Every row gives one point. The ring and each string are closed loops that go straight from each point to the next, and from the last back to the first. Before rounding, they use only three directions, however many columns there are. Count how often each string passes through the ring. Passing back the other way cancels.

Ring:
[[ 69  37 -29]
 [ 47  66   3]
 [  4  63  33]
 [-55  20  41]
 [-61 -11  26]
 [-23 -38  -4]
 [ 38 -21 -31]]
String:
[[ 72  15 -69]
 [ 88  -9 -35]
 [ 73  -8 -14]
 [ 30  13 -12]
 [ 16  33 -38]
 [ 42  17  -5]
 [ 79  21   3]
 [ 25  35 -15]
 [ 34  74 -45]
 [ 55  81 -25]
 [ 79  78   6]
 [ 62  48  20]
 [ 15  22   5]
 [ 30  65 -31]
 [ 46  70 -41]
 [ 22  43 -31]
 [ 56  18  -2]
 [ 21  26 -22]
 [ 41  34 -65]]
Times through: 2

Ring (9 x 8):
[[ 39 -20  -1 -28 -25 -16  25  16]
 [ 29   9  -2 -34 -24 -19  19  24]
 [  4  31  -6 -25 -16 -11   8  26]
 [-26  44 -11  -8  -6   3  -4  24]
 [-60  41 -11  17  11  19 -14  20]
 [-71  16  -2  30  22  24 -11  19]
 [-51 -13   5  26  19  18   0  17]
 [-17 -32   3  12   4   9  11  13]
 [ 18 -36   0  -8 -14  -3  21  11]]
String:
[[-39  43 -40  16 -13  32 -19   2]
 [-22  14 -17   5  -7  14  -2  11]
 [-35  13  15  -1  14  -5   7  33]
 [-72  35  17  13  30   4  -5  39]
 [-94  48   2  29  32  21 -19  30]
 [-95  53 -29  44  17  45 -32   9]
 [-50  32 -45  31 -10  44 -24  -7]
 [-34  19 -23  14  -5  23  -9   7]
 [-42  18   3   7  11   6   0  26]
 [-61  30  17   8  26   0  -1  38]
 [-82  53   7  16  28  10 -13  37]
 [-78  73 -30  24   7  33 -29  15]
 [-42  50 -37  13 -11  29 -20   5]
 [-21  25 -25   4 -12  17  -6   8]
 [-25  17   6  -6   4  -4   6  28]
 [-33  37  27 -19  16 -22  10  49]
 [-21  48   7 -22   1 -16   5  39]
 [ -5  61 -17 -27 -20  -7  -1  26]
 [  4  45 -36 -16 -31   9  -5   8]
 [  6  47 -34 -20 -31   5  -4  10]
 [ -2  51  -4 -31 -14 -16   6  33]
 [-16  40  20 -29   5 -26  12  46]
 [-21  28  15 -18   6 -16  10  39]
 [-17  11  -4  -4  -3   2   5  20]
 [-15  28 -29   1 -17  17  -6   7]
 [-34  58 -34   3 -14  21 -17  10]
 [-50  64 -31   9  -6  24 -21  14]]
Times through: 2

Ring, 7 rows:
[[-12  12  47  42  50 -27   7  25  28  12 -20  12 -26  17]
 [-34  20  40  41  39 -14  10  22  30  26 -19  24  10 -11]
 [-61  21  29  25   2   1  15  18  24  28 -16  30  38 -15]
 [-46   5   6  -2 -41   8   9   5  -2   4  12   9  31   5]
 [-10 -12 -11 -13 -51   3  -1  -8 -23 -17  39 -15  12  16]
 [ 23 -18  -1  -2 -20 -16  -6  -4 -21 -28  38 -27 -30  37]
 [ 15  -6  28  20  20 -28  -1  13   3 -15   7 -13 -48  44]]
String, 26 rows:
[[-17  -1   3   8 -18  -2   2   1  -5  -1  22  -1  17  -2]
 [-12  -2   1   9 -15  -3   1  -1  -6  -1  25  -2  19  -7]
 [-35   5  -2   7 -28   8   5  -1  -4   9  22   9  45 -23]
 [-85  26  21  17 -21  15  18  15  22  35 -14  38  69 -31]
 [-95  36  54  31  10   2  25  35  45  42 -48  49  38  -3]
 [-58  22  46  28  15  -8  16  28  32  24 -31  29   9  13]
 [-31  11  25  25  11  -8   8  14  16  14  -4  15  13  -4]
 [-59  27  58  39  35 -14  18  35  43  30 -43  34   1  13]
 [-62  30  68  43  44 -18  20  41  49  31 -54  37  -9  23]
 [-27   9  31  23  12 -13   8  17  16   9  -8  11  -3  14]
 [-11   6  18  28  19 -12   3   9   9   9   9   6   8 -10]
 [ -8  12  24  44  45 -16   3  12  19  21   3  14  15 -32]
 [-46  32  63  60  72 -22  16  37  52  40 -46  39   3 -12]
 [-64  32  71  46  48 -19  20  42  52  34 -57  39  -8  21]
 [-24   8  24  23  10 -10   6  13  12   9   0  10   6   2]
 [-13   5   3  25   7  -4   1   0   2  12  22   7  34 -35]
 [-15   4  -1  20  -2  -1   1  -2  -1  11  26   6  38 -35]
 [-25   6   6  17  -6   0   4   3   3  11  16   9  32 -21]
 [-58  16   9  14 -20  11  12   7  10  24   5  24  58 -31]
 [-38   5  -9   5 -35  12   5  -5  -7  11  28  10  57 -32]
 [-27   3   6   8 -20   0   5   3  -2   4  16   5  23  -3]
 [-58  13  28   7 -23   1  14  18  14  11 -12  18  16  21]
 [-84  15  27  -7 -51  12  19  19  13  12 -17  24  29  30]
 [-57   3  -2 -15 -66  17  10   1  -9   1  17   8  43   8]
 [-57   2  -4 -16 -69  18  10  -1 -11   1  20   7  45   7]
 [-13  -9 -24  -8 -51  11  -2 -15 -25  -7  50  -9  45 -22]]
Times through: 1

Ring, 7 rows:
[[ 14  -9 -35 -12  57  30 -10 -17  33  -4  25  -6 -10  -5]
 [ 13  12 -40  -9  37  45 -13  -9  35   0  19   6  -4  32]
 [ -3  19 -51   9  -9  49 -17  11   2   3  -9   1   2  28]
 [-11  -1 -56  19 -24  38 -13  23 -21   7 -26 -16  -2 -11]
 [-23  -9 -50  18 -11  14 -18   1 -40 -14 -18 -28  -3 -62]
 [-25   3 -39   5  25   1 -25 -35 -29 -40  11 -21  -2 -69]
 [ -4  -7 -33  -8  55  10 -17 -35   6 -27  26 -15  -7 -47]]
String:
[[ -2 -18 -28 -14  74   1 -15 -45  11 -31  35 -20 -11 -66]
 [ 18 -35 -34 -11  63  22  -3  -8  30   6  20 -21 -17 -37]
 [ 23 -38 -40  -6  46  34   2  13  32  23   7 -20 -17 -18]
 [ 31 -10 -38 -15  53  52  -2   5  58  21  21   2 -12  38]
 [  6  45 -40 -10  28  54 -23 -21  36 -14  25  23   5  69]
 [ -7  42 -45   0   8  46 -25 -16  10 -19  11  14   7  43]
 [ -4   2 -46   6   9  33 -15   0  -1  -4  -2 -10  -3  -9]
 [  3 -25 -53  14  -6  37  -4  31  -7  22 -23 -25 -10 -24]
 [-10   5 -46   7   8  27 -18  -6 -10 -12  -2 -12  -2 -20]
 [-28  13 -48  15  -9  16 -25 -13 -37 -28  -9 -17   3 -42]
 [-43  11 -45  17  -4  -4 -31 -32 -59 -48  -5 -26   3 -85]
 [-43  15 -36   6  26 -15 -34 -59 -49 -67  17 -23   3 -95]
 [-31  25 -30  -6  49  -7 -34 -70 -21 -67  36  -9   3 -62]]
Times through: 0

Ring (7 x 14):
[[ 50  14 -26 -49   2  11  33  22 -49  25  10 -41  -6  -3]
 [-19 -12  11   1  10 -19   6   7  -6  14   5   8   8 -25]
 [-64 -22  30  38  10 -43 -18  -7  28  -7  -6  54  15 -31]
 [-41  -7  12  26   4 -37 -16  -7  20 -16 -13  50   8 -17]
 [  4  -1 -10   0   2 -22  -5  -5   1 -13 -11  18   0  -7]
 [ 49   4 -30 -31   1  -2  13   3 -25   0  -2 -23  -7  -1]
 [ 71  18 -38 -59   0  16  35  21 -54  21   8 -51 -11   3]]
String:
[[ 88   4 -45 -55   2  13  26   7 -43  10   5 -58 -13   3]
 [ 74  -3 -35 -47   5   9  24   7 -37  13   7 -54 -10  -4]
 [ 35   2 -19 -28   4  -3  16   9 -26  10   3 -22  -4  -7]
 [ 48  19 -30 -46  -1   7  28  19 -44  16   4 -31  -8   2]
 [ 95  38 -52 -86  -4  33  54  36 -82  35  13 -73 -16  13]
 [ 72  20 -36 -66   1  22  44  28 -64  33  14 -62 -10   1]
 [ 43  -1 -17 -42   7   8  30  19 -42  30  15 -45  -3 -13]
 [ 33  10 -16 -43   5   8  32  25 -46  31  13 -36  -2 -10]
 [ 15  11 -10 -28   3  -2  23  19 -33  20   6 -13   0  -9]
 [  7   6  -8 -15   3 -11  11  10 -18   7   0   1   1  -9]
 [-31 -26  20  16  13 -28  -5  -2  10   8   4  17  11 -32]
 [-80 -53  50  52  21 -48 -23 -13  40   3   4  45  22 -52]
 [-83 -36  45  49  16 -47 -21  -8  35   0  -1  56  21 -43]
 [-17   7   1  -3   3 -19   6   9 -10   4  -3  21   4 -12]
 [-25 -14  10  13   8 -27  -6  -2   8  -2  -3  24   8 -22]
 [-60 -32  30  42  12 -45 -23 -14  35 -11  -7  51  15 -34]
 [-92 -29  41  62  11 -58 -35 -17  50 -22 -14  84  19 -35]
 [-85 -14  32  54   6 -55 -31 -14  43 -26 -19  86  16 -25]
 [-63 -18  23  44   6 -49 -28 -15  37 -24 -16  68  13 -24]
 [-30 -15  10  22   6 -34 -15 -10  19 -14 -10  38   7 -19]
 [  4   5  -9 -10   2 -14   7   6 -13   1  -4   8   0  -8]
 [  8  17 -17 -11  -3 -16   4   5 -12 -10 -12  19  -3   2]
 [ 10  -3 -15   3   0 -25 -11 -12   8 -23 -16  22  -2  -4]
 [ 15 -17 -10   3   6 -23  -9 -13   8 -15  -9   7   0 -13]
 [ 13  -9  -9  -7   5 -16   1  -3  -5  -3  -3   0   0 -13]
 [ 29  14 -22 -28   0  -4  16  11 -27   4  -2  -9  -5  -1]
 [ 69  21 -42 -51  -3  10  26  13 -44   7  -1 -37 -12   9]]
Times through: 1
